Each row is a point. Two turns around zero, p and q, are shown by what they do to some points. Write where each new point lands after one turn and then the other. Backwards means that the second turn is done in reverse. Each puzzle has new turns, and all numbers are rounded.

Turn p:
[-76,  25] -> [-78,  17]
[42, -4] -> [42,  0]
[16,  5] -> [15,  7]
[ 18, -26] -> [ 21, -24]
Turn q:
[-53,   1] -> [-46,  25]
[ -5, -10] -> [-9, -7]
[45, 51] -> [64, 24]
[ 12, -42] -> [ -9, -43]
Where do these land?
q, then p: [-61, -18] -> [-63,   6]
p, then q: [10, 19] -> [16, 14]
q, then p backwards: [51, -1] -> [ 42, -29]

Turn p:
[-15, -34,  13,  47] -> [-17, -42,  12,  39]
[25,  4, 21, 29] -> [17,  5, 11, 38]
[ 43, -52,  11, -54] -> [ 70, -35,   0, -39]
[-33,  22, -39, -32] -> [-34,  19, -25, -45]
[-29,  23,  27,  60] -> [-43,   8,  31,  53]
[ -7,   0, -44,   8] -> [-20,  -3, -41,  -2]
[ 16,  37,  12, -58] -> [ 27,  47,  13, -45]
Turn q:
[ 15, -30,   9, -65] -> [ 21, -33,   8, -62]
[-27,  -8, -29,  56] -> [-48,   1, -17,  47]
[-34,  18,  13,  43] -> [-26,  25,  23,  41]
[ 15,   6, -20, -67] -> [ 17,   3, -19, -67]
[31, 14, 26, 33] -> [35,  4,  4, 41]
Where do these land?
p, then q backwards: [-45,  -2, -17,  20] -> [-36, -25, -26,  12]
q, then p: [-25,  -3, -33,  59] -> [-65, -11, -11,  28]
p, then q: [  6,  76, -32, -35] -> [  6,  81, -21, -32]
q, then p: [ 5, -7, 28, 26] -> [  7, -12,  14,  34]
q, then p: [ 15, -16,  26, -35] -> [ 43, -11,  12, -17]
p, then q: [ 43, -49,  28, -35] -> [ 58, -51, -15,  -9]

Turn p:
[-23,  10, -30,  -3,   2,  15] -> [-30,  21, -13,  -4, -13,   7]
[ -2,   9, -31,   3,  -5,  10] -> [-13,  12, -25,   0, -14,   7]
[ 3, 14, 37,  8, 19,  2] -> [20, 15, 27,  9, 23,  1]
[-14,  -5,  11, -25, -14,  -3] -> [ -5,  -7,  21, -17, -16, -10]
[-18, -34,  22,  -1,  -9, -16] -> [-12, -36,  29,   5,   3,  -6]
[ 22, -10,  42,  12, -18,  -2] -> [ 38, -23,  24,  10,   3,  11]
[ -1,  14, -22,   7,   9, -21] -> [ -7,  10, -21,  14,   1, -21]
[ 33,   3, -29,   0,  14,  15] -> [ 10,   8, -41, -15,  12,  11]
Turn q:
[  6,  10,  58, -12, -25, -10] -> [  3,  15,  60,  -4, -19,  16]
[ 16,  -7,  -2,  19, -24,  -2] -> [  0,  -3,   2,  13, -28, -17]
[-13,  -2, -11,   3,   4,  -2] -> [-12,   0, -12,  -4,   6,  -2]
[-7,  8, 16, -1, 19, 22] -> [ 7, 10, -3,  7,  9, 30]
[  5, -39, -28,   1,  -6,  14] -> [ -3, -39, -28,   0, -16,  -4]
[-26,   5,  -6,   9,  15, -22] -> [-28,  10,  -4,   0,  24,  -7]
[ 41,  -3, -20,  -2,  17,   8] -> [ 38, -17, -15,  16,   7, -15]
[-21,  34,   0,  -8, -22, -14] -> [-10,  35,   9, -28,  -2, -11]
[ 0, -7, -7, -9, 21,  6] -> [  6, -12, -10,   0,  17,   9]
Where do these land?
p, then q: [  3, -17,  34,  10,  12,  -1] -> [  6, -12,  12,  28,  11,  22]
p, then q: [  3,  -3,  -6,  11, -31,  -6] -> [ -7, -10,  -5,   5, -30, -10]
q, then p backwards: [  4, -15, -17,  11,  12, -12] -> [  1, -13, -10,   9,   7, -23]
p, then q: [  7,  -6,  -6, -19,  -1,   4] -> [  6, -10,   3, -18,   3,  -1]
q, then p: [ -6, -17,   0,  14,   9,  19] -> [-16,  -3, -11,   7,  -5,  23]
q, then p: [-23, -17,  -6,   2,   1,  -8] -> [-29,  -1,   9,  -3,  -1,  -1]
p, then q: [ 13,  76,   1, -29,  -2,   4] -> [ 41,  47,  25, -20,  -2, -43]
